Each row of a before or after table is a point. One or more steps were done to the points. Then noise was added and the rows were shuffled. The steps act on columns, c1 being the first. Write out the steps. A step turns or swaps two columns, mirrors them in a line or flattens them onto one, adds a multiple of one to another, or multiplies or shifts one. Angles are multiples of 10 degrees, from the lower column toward the higher: turns from -170 to 170, lines from 10 to 170 but not 90. Use the fewest steps. Two steps may share a column if one is a turn and the other turns, adds or multiplies; they go together, in the order done. Otherwise the lowest column goes first.

Before, 14 rows:
[[ 1.4 -0.1]
 [-0.8 -0.4]
 [ 1.8 -0.8]
 [ 1.4  0.4]
 [-0.7  1.4]
 [-1.0 -0.8]
 [-0.2  6.6]
 [ 0.4  0.1]
 [ 0.3  0.4]
 [ 1.5  0.3]
 [-0.4 -0.2]
 [ 0.2  6.8]
 [ 0.2  1.5]
 [ 2.3  1.4]]
After:
[[-0.5 -1.4]
 [-0.2  4.3]
 [ 0.7  0.9]
 [ 0.2  1.3]
 [-0.3 -0.6]
 [ 0.9  4.3]
 [ 0.4 -0.2]
 [ 0.0  0.3]
 [-0.4 -2.3]
 [ 0.4  1.0]
 [ 0.0 20.4]
 [ 0.7 -2.4]
 [ 0.2  4.6]
 [-0.1 19.7]]
Steps: multiply c1 by 0.4; multiply c2 by 3

Before, 11 rows:
[[ 2.9 -1.8 -4.2 -4.9]
 [-1.2 -6.1 -5.6 -4.3]
 [-4.2  6.4  5.1  2.3]
 [-0.4 -1.5  4.0  1.5]
 [-4.3  6.8  2.5 -1.6]
 [ 2.8 -5.6  3.1  7.8]
 [-0.1  4.4  6.4  8.1]
 [-2.5  4.5  0.0  3.9]
 [ 5.1  6.1  4.9 -0.8]
 [ 0.4  0.6 -3.2  0.3]
 [ 4.7  0.4 -0.9 -4.2]]
After:
[[ 4.8  2.1  3.9  4.1]
 [-0.1 -7.6 10.2 -4.8]
 [-0.5  7.3 -0.7  0.6]
 [ 2.7  0.9  7.6 -9.7]
 [-0.1  0.3  8.9 -2.1]
 [-3.2 -6.2  5.4 -1.1]
 [-4.2 -6.2 10.5  1.1]
 [ 0.6 -0.6  2.2 -0.4]
 [-3.9 -5.0  7.5  4.8]
 [ 2.7  3.7  0.8  2.9]
 [ 5.6 -4.7 10.7  3.3]]
Steps: turn c2 and c4 by 150 degrees; shift c3 by 5.0

Before:
[[-8.7 -0.2  5.7 -2.3 -0.9 -0.8]
 [ 2.1 -2.2  2.4 -2.1  3.2 10.1]
 [ 2.7  4.6  8.3 -2.4 -0.1  3.8]
 [-6.2 -1.6 -3.1  1.6  4.7 -3.4]
 [ 3.3  0.2  5.3 -2.6 -4.6 10.9]
 [ 0.8 -2.8 -1.4 -3.5 -4.0 -8.4]
 [-1.8  2.1 -0.4  3.6  0.8  4.5]
 [-4.6 -4.7  5.7  3.2  0.7 -5.0]
 [-4.5  1.7  5.1  2.1 -0.6 -4.5]]
After:
[[ 0.3  3.9  6.2  1.6  0.1  3.2]
 [-5.8  2.4  6.7  2.6  1.6  3.9]
 [-1.3 -2.6 -8.6 -3.4  2.3  6.0]
 [ 1.1 -2.9 -8.9 -0.4 -5.3  8.6]
 [-3.1 -2.2  6.9 -1.8 -4.5 -3.8]
 [ 5.0 -1.1 -0.6 -1.9 -0.8  8.9]
 [-3.7  5.1  1.8 -0.5  4.9 -4.0]
 [ 1.3  2.4 -4.9  3.0  2.1  1.5]
 [-3.2  7.9  2.2 -2.3 -1.8  5.2]]
Steps: turn c1 and c2 by -70 degrees; turn c3 and c6 by 70 degrees; turn c4 and c5 by 20 degrees

Before (13 x 8):
[[ 2.8  3.9 -7.9  6.5 -4.3 -3.0 -2.1  0.6]
 [-1.8 -1.6  1.1 -4.3 -7.3 -1.5  0.5 -7.0]
 [-1.6  5.3 -0.3 -0.2 -4.7 -6.3 -1.4  5.0]
 [ 1.9 -2.8  0.3 -4.6 -7.8 -1.7  2.9 -1.8]
 [-3.4  0.7  3.1 -2.5 -3.5 -4.8  3.9 -3.3]
 [-1.8  4.1 -1.1  5.8 -5.0  3.1 -4.1  5.6]
 [ 3.3 -2.2 -0.4  7.3 -2.3  1.1 -6.3 -3.4]
 [-0.8  0.8 -7.2 -1.6  2.4 -3.8 -0.9  2.6]
 [ 0.6  9.4  0.3 12.8 -0.6  0.8 -2.9  5.7]
 [ 6.8  5.3 -0.6  3.8  1.4 -0.2 -3.4  1.1]
 [-2.5  3.8  6.5 -2.6 -3.7 -9.3 -2.4  2.5]
 [-2.9 -2.7  2.5 -0.2 -7.0 -6.1  3.7  2.9]
 [-0.8 -3.0  2.5 -2.7 -6.0 -4.2  3.1 -0.7]]
After, 13 rows:
[[ 4.7  4.2  7.9  0.5 -3.6 -2.6 -2.3  6.3]
 [-0.9  5.6  3.0  5.6  3.3 -6.8 -1.4  0.2]
 [ 9.5 -2.1  2.3 -3.1  1.6  0.1 -5.7  6.4]
 [ 0.2  0.2  3.4  2.8 -7.0 -4.2 -0.6 -0.7]
 [ 1.9  4.0  4.6  6.0  2.8  2.7 -4.7  5.8]
 [10.3  5.4 -0.8  1.1 -1.4 -0.1 -3.0  4.2]
 [-6.7 -2.3  4.0  3.0  6.7 -5.2  3.6 -0.1]
 [-3.3 -1.4  5.2 -6.9  5.9 -1.5  0.7 -4.7]
 [-0.1  3.6 -1.3  2.8  8.1 -9.8 -2.9 -2.4]
 [-3.8 -2.7  3.0 -0.2  6.0 -3.9  3.1 -2.8]
 [ 3.1  9.2  0.3  5.3  0.6  1.5 -2.4 12.1]
 [-0.8 -2.6  6.0 -1.2  5.4 -1.6  2.8 -4.6]
 [-7.9  0.4  0.9 -3.4  4.1 -5.2  3.6 -3.4]]
Steps: add -1 times c7 to c1; turn c3 and c5 by 130 degrees; swap c4 and c8

Before:
[[ -3.0   1.2  -2.2  -0.8   2.8   1.5  -3.0   1.8  -6.1]
 [  1.2  -6.5  -1.5  -5.1  -5.9   4.5  -7.5   7.6  -1.3]
 [ -1.5   2.8  -1.6  -6.5  -1.3   4.4  -2.2  -5.4   1.6]
 [ -9.3  -3.5 -10.2   1.1  -7.1   5.4  -4.8   1.7  -1.2]
 [  0.5  -1.6   3.7   7.4   4.6  -2.0   3.1  -1.1  -1.6]
 [  3.5   9.9  -3.1  -2.2  -1.6  -0.8  -0.7  -2.1  -2.2]
 [  7.0   5.3   1.5  -8.5  -1.2   0.4   3.8   1.1  -4.8]
 [  0.0  -5.5  -3.7   6.0   6.2  -1.6   2.2  -2.9  -1.1]
 [ -4.5   3.3  -0.1  -0.7   5.3   5.3   2.1   3.8   2.8]
 [ -1.9  -6.3  -0.8  -1.7  -2.0  -5.0  -1.9   1.4   0.5]
 [ -7.4   0.4  -5.1   1.0  -4.6   0.4   2.2  -4.4   0.9]
 [  0.6   2.4  -1.1   2.2   0.1   3.0  -3.5  -0.5  -9.9]]
After:
[[ -4.7   1.8  -3.7   6.5  -7.7  -1.1   2.9  -3.8  -4.7]
 [  8.8  -7.0   1.1  -8.1   1.2   0.1   3.8   1.3   2.8]
 [ 11.8   2.0  -1.2  -4.4   5.8   3.6  -7.4   8.1  -7.2]
 [-14.0   0.7  -5.2   1.6   4.3   0.3   2.2  -4.1   1.0]
 [ -1.2  -0.8   3.7   7.5  -4.7  -2.0   2.8  -1.1  -2.8]
 [ -9.3   0.3  -1.4  -6.9   2.2   4.0  -1.2  -5.4   3.2]
 [ -0.4  -5.5  -2.2  -0.2  -2.8   0.9  -2.3   1.8  -1.9]
 [  0.3   3.4  -1.6  -2.2   2.0  -5.4  -2.1   1.7  -5.3]
 [  1.0  -6.6  -3.5  -3.3   0.9  -1.4  -0.5  -2.3   7.0]
 [ -0.1  -9.1  -1.2   2.3  -0.3   3.0  -3.7   0.3  -2.2]
 [ -6.8   0.5 -10.4   2.3   8.1   4.8  -4.8   1.0  -3.4]
 [  2.1   1.3   0.2  -0.5  -4.9   4.5   2.3   4.4   4.2]]
Steps: add 1.5 times c8 to c1; mirror c2 and c9 in the line at 60 degrees; multiply c5 by -1
